Each row is a point. The points of each table are mixes of a few directions, plus a little noise. How many directions does each table use, and how many do they share? Where both have some left over, give the other angles between the two spaces (their principal angles), to ten degrees, smallest first.

First, 5 rows:
[[ 2.35  2.28]
 [-1.92 -1.87]
 [-0.79 -0.77]
 [-1.00 -0.97]
 [ 1.35  1.32]]
Second, 4 rows:
[[ 3.68  0.27]
 [-0.75 -0.06]
 [-0.65 -0.04]
 [-2.28 -0.15]]
Directions: first 1, second 1, shared 0; angles 40

First, 8 rows:
[[ 1.16 -0.45  0.42  3.50]
 [-0.83 -0.72  0.95 -2.94]
 [ 1.47  0.21 -0.42  4.77]
 [-0.57  0.66 -0.74 -1.52]
 [-0.71  0.21 -0.17 -2.16]
 [-0.42 -0.67  0.85 -1.63]
 [ 0.83 -0.13  0.07  2.56]
 [-0.93  0.88 -0.96 -2.57]]
Second, 5 rows:
[[-0.01  0.71 -0.85  0.28]
 [ 0.51  0.85 -1.08  1.97]
 [ 0.78 -0.24  0.19  2.37]
 [-1.56 -1.08  1.47 -5.40]
 [ 0.28 -0.24  0.25  0.80]]
Directions: first 2, second 2, shared 2

First (8 x 6):
[[ 0.26 -0.42  2.07 -0.69  1.02  0.14]
 [ 0.22  0.00 -0.84  1.18 -0.23 -0.41]
 [ 0.94 -0.32  1.43  1.21  0.90 -0.44]
 [-0.22 -0.54  0.82 -0.57  0.58  0.00]
 [ 0.75  2.25 -0.03 -0.79 -1.26  1.14]
 [ 0.60  2.16  1.80 -2.49 -0.64  1.70]
 [-1.91 -5.02 -1.99  2.91  2.08 -2.96]
 [-0.65  1.87 -3.27 -0.76 -2.42  0.86]]
Second, 8 rows:
[[-0.54  0.26  0.18 -0.05  0.10 -0.16]
 [ 0.88 -0.42 -0.29  0.07 -0.17  0.26]
 [ 0.45 -0.22 -0.15  0.04 -0.09  0.13]
 [-2.41  1.16  0.79 -0.19  0.46 -0.70]
 [ 0.17 -0.08 -0.06  0.01 -0.03  0.05]
 [-6.48  3.12  2.12 -0.51  1.24 -1.87]
 [ 3.46 -1.67 -1.13  0.27 -0.67  1.00]
 [ 4.47 -2.15 -1.46  0.35 -0.86  1.29]]
Directions: first 3, second 1, shared 0; angles 70

First, 8 rows:
[[-1.04  0.06 -1.52 -0.50  0.49  0.51  0.28  0.24  0.02]
 [ 1.83 -0.61 -1.62 -0.45 -0.98 -1.51  0.83  0.04 -0.65]
 [-1.44 -3.05  0.48 -0.81 -1.82 -1.52 -3.62 -0.21 -1.45]
 [ 1.06  1.99 -1.17  1.24  1.30  2.45  0.83 -2.13 -1.26]
 [-0.18  1.82  1.11  1.84  3.04 -1.89 -0.40 -0.07 -3.58]
 [ 1.18  1.40 -1.08 -0.38  0.23  0.81  3.13  0.86  2.32]
 [-0.33  0.79  2.33  0.98  0.55  1.13 -0.67 -0.56  0.32]
 [-1.06 -2.35  1.47 -1.94 -2.82 -0.02 -0.39  1.87  4.30]]
Second, 10 rows:
[[-4.18 -0.42 -0.82  1.53  0.60 -1.18  3.32  2.54 -0.82]
 [ 1.07 -1.85  0.31 -1.01 -2.29 -1.78 -0.43 -3.02  0.92]
 [-0.77 -1.40 -0.37 -0.54 -0.40 -0.92  0.28 -1.22  0.34]
 [ 2.68  0.03 -0.08  0.60 -0.72 -1.82  2.48  0.48 -1.62]
 [-0.26 -0.97 -0.45 -0.70 -1.14  0.37 -1.68 -1.58  1.93]
 [-0.05 -0.35 -1.29 -0.96  0.61  2.21 -2.77 -0.78  2.15]
 [ 1.40  0.80  1.25  1.03 -2.98 -1.07  0.41  0.06  0.42]
 [ 2.80  0.06 -1.35 -0.77  2.19  0.94 -0.09  0.18 -0.96]
 [-0.61  1.89  1.81  0.28 -0.23  1.68 -2.29  0.38  0.61]
 [-2.09  2.21  1.00  0.55  4.34  1.57  0.78  2.96 -2.98]]
Directions: first 5, second 5, shared 1; angles 30, 30, 60, 60

First (10 x 11):
[[ 2.35  1.93  2.13  0.58  1.98  0.01  0.33 -3.07  0.38 -4.76  1.60]
 [-1.93 -1.60 -1.77 -0.47 -1.63  0.00 -0.27  2.56 -0.30  3.95 -1.34]
 [-1.21 -0.99 -1.09 -0.30 -1.02 -0.01 -0.19  1.59 -0.19  2.47 -0.85]
 [ 1.30  1.07  1.18  0.32  1.11  0.00  0.18 -1.73  0.22 -2.67  0.91]
 [-2.68 -2.21 -2.42 -0.65 -2.29 -0.02 -0.39  3.53 -0.43  5.45 -1.86]
 [-1.13 -0.92 -1.04 -0.27 -0.96 -0.01 -0.16  1.49 -0.20  2.31 -0.79]
 [ 1.26  1.02  1.14  0.30  1.07 -0.01  0.17 -1.64  0.19 -2.55  0.86]
 [ 1.83  1.51  1.67  0.45  1.54  0.00  0.27 -2.41  0.30 -3.73  1.26]
 [-0.97 -0.79 -0.87 -0.23 -0.80 -0.01 -0.14  1.27 -0.16  1.93 -0.67]
 [ 1.18  0.97  1.07  0.27  1.00  0.00  0.16 -1.55  0.18 -2.39  0.82]]
Second, 8 rows:
[[-1.52 -1.29 -1.37 -0.39 -1.29  0.00 -0.19  2.02 -0.25  3.12 -1.05]
 [ 0.95  0.77  0.87  0.26  0.80  0.03  0.13 -1.26  0.13 -1.94  0.70]
 [-1.42 -1.16 -1.25 -0.37 -1.19  0.00 -0.20  1.89 -0.24  2.88 -0.95]
 [-2.67 -2.18 -2.45 -0.68 -2.26  0.02 -0.41  3.52 -0.45  5.46 -1.81]
 [ 1.67  1.41  1.56  0.36  1.49 -0.04  0.26 -2.26  0.26 -3.47  1.12]
 [-0.64 -0.53 -0.58 -0.14 -0.55  0.01 -0.08  0.84 -0.14  1.31 -0.46]
 [ 1.44  1.17  1.31  0.31  1.22  0.00  0.22 -1.87  0.21 -2.94  0.97]
 [ 2.15  1.79  1.99  0.58  1.84  0.03  0.31 -2.86  0.35 -4.42  1.47]]
Directions: first 1, second 1, shared 1
